Every row gives one point. The points of each table are mixes of a few directions, plus a little noise. Count the directions of each table, and those that both share. Where both have some left over, give the other angles between the two spaces (their principal angles), to ten degrees, smallest first.

First (4 x 2):
[[ 22 -74]
 [-18  61]
 [  2 -10]
 [ -7  23]]
Second:
[[-49 -24]
 [-51 -25]
 [ -7  -3]
 [ 50  25]
 [ 57  28]]
Directions: first 1, second 1, shared 0; angles 80

First:
[[  5  -7  13]
 [ 31 -38  67]
 [-39  49 -84]
 [  4  -4   7]
 [  0   0  -1]
 [ 27 -32  56]
 [-27  33 -56]]
Second:
[[ 31  -9   1]
 [-55  15  -2]
 [-85  25  -2]
 [ 43 -12   1]
 [-55  15  -1]
 [ 97 -28   3]
 [ 23  -5   0]]
Directions: first 1, second 1, shared 0; angles 60

First:
[[ 20 -20 -80 -47]
 [-11  10  43  25]
 [  5  -3 -16  -9]
 [-18  17  69  40]
 [-15  15  58  35]
 [ 20 -18 -74 -42]]
Second (8 x 4):
[[  5 -73 -62  77]
 [ -1  39  24 -47]
 [  7  23  -7 -51]
 [ -8  58  66 -42]
 [  1  -1  -1   1]
 [  4 -26 -24  22]
 [ 10 -16 -46 -18]
 [-16  -1  50  55]]
Directions: first 1, second 2, shared 1

First, 7 rows:
[[  2  15  13 -24  16 -35]
 [  3 -56  26  34 -10  57]
 [  3 -21 -23  12  -7  12]
 [-14  73  65 -31  14 -28]
 [ 12 -38 -18  -3   8 -14]
 [-21 117 -16 -27  -7 -34]
 [ 16 -90 -49  39 -14  42]]
Second (9 x 6):
[[ -3  52 -63 -14 -50  -8]
 [ -3   5 -15  10  34  -9]
 [  0 -54 -10  45   8  46]
 [  1  -7  -1   2  -8   7]
 [-10  14 -70  30  33   2]
 [ 18 -46 106 -35 -76  23]
 [  5 -43  98 -11  73 -20]
 [ -1  39  -2 -29 -28 -25]
 [ -7  32 -44   3  18 -17]]
Directions: first 3, second 3, shared 2; angles 70

First:
[[ 52 -51  57 -32 -18  53  12  -8]
 [-79  45 -35  32  12 -38 -43 -15]
 [ 92 -42  34 -45  -2  27  44  23]
 [ 85 -43  46 -90  19  11  14  17]
 [-50  32 -37  54  -7 -17  -6  -4]
 [-73  21 -10  49 -13   2 -36 -27]
 [-37  34 -37  22  10 -35 -12   3]
 [-13  23 -20 -13  20 -34 -13   7]
 [ 28 -20   5  25 -25  33  36   5]]
Second:
[[-65  53 -70  82  -7 -36   6   3]
 [ -4   1   0   0   1  -2  -2   2]
 [  9 -10  13 -12   0   5   0  -1]
 [ 78 -64  82 -98   8  42  -4  -6]
 [-61  50 -70  80  -8 -34   5   3]
 [  2  -2   4  -4  -1   3   2   0]
 [ 37 -32  42 -50   6  19  -2  -4]]
Directions: first 3, second 1, shared 1

First (10 x 9):
[[ 13  13   3   6 -29  12 -31  -4 -15]
 [ 19  21   4   9 -42  18 -45  -6 -20]
 [  2   2   0   1  -5   3  -6  -1  -2]
 [-44 -46 -10 -19  98 -41 105  13  45]
 [  5   6   1   2 -13   5 -13  -2  -6]
 [  3   3   1   1  -5   2  -5  -1  -2]
 [ 14  14   3   6 -29  12 -31  -4 -13]
 [-14 -14  -3  -6  29 -12  31   3  13]
 [ 28  29   8  12 -63  26 -68  -8 -29]
 [-27 -28  -7 -12  60 -25  65   8  28]]
Second:
[[ 10  11   2   4 -21   9 -23  -2 -10]
 [  7   7   3   3 -16   8 -17  -1  -8]
 [-50 -52 -14 -24 114 -47 121  14  54]
 [-13 -14  -2  -5  28 -13  30   5  13]
 [  5   4   1   4 -11   4 -13  -1  -7]
 [ 19  19   3   8 -40  17 -44  -6 -20]
 [-21 -23  -6 -10  49 -20  53   6  22]
 [ 14  13   3   6 -30  14 -32  -5 -13]
 [ 17  19   4   8 -39  16 -43  -4 -19]
 [ 12  13   2   6 -27  11 -29  -4 -12]]
Directions: first 1, second 1, shared 1
